Each point is reached from the start by the listed moves, each made once or not at all, plus a little noise. Is the number of moves made odd or even? Then give how often each move was made.
In the rows, 128 means zero.

Moves:
(1): [187 120 130 122]
(2): [144 188 140 139]
Start: [114 150 136 130]
Points:
[188 202 150 134] -> even (1, 1)
[114 150 137 130] -> even (0, 0)

Moves:
(1): [205 138 131 133 134 135 143 120 137 136 130]
(2): [130 174 125 127 127 120 125 118 130 135 127]
(3): [125 133 184 151 126 140 121 119 127 136 124]
(4): [133 130 114 168 118 135 124 132 119 122 120]
(5): [111 131 122 138 182 145 128 113 132 121 121]
(6): [129 136 116 115 118 168 130 121 126 135 121]
(7): [114 129 132 143 118 134 188 124 124 120 127]
(8): [131 135 131 128 132 131 127 176 119 131 147]
(9): [123 129 144 143 123 126 118 133 184 127 140]
Start: [141 113 108 125 115 152 123 117 111 138 111]
Points:
[197 187 162 168 153 221 123  77 180 160 108] -> even (1, 1, 1, 0, 1, 1, 0, 0, 1)
[206 188 148 148 167 220 138 117 114 161 116] -> even (1, 1, 1, 0, 1, 1, 0, 1, 0)
[187 170 107 208 147 176 176  93 168 135 103] -> even (1, 1, 0, 1, 1, 0, 1, 0, 1)
[133 173  90 168  82 203 180 148  89 142 116] -> odd (0, 1, 0, 1, 0, 1, 1, 1, 0)
[198 148 182 168  99 217 178 142 159 157 130] -> even (1, 0, 1, 0, 0, 1, 1, 1, 1)
[222 135 158 193 110 176 124 156 104 153 120] -> even (1, 0, 1, 1, 0, 0, 0, 1, 0)
[135 121 102 182  96 170 176 168  89 125 127] -> odd (0, 0, 0, 1, 0, 0, 1, 1, 0)
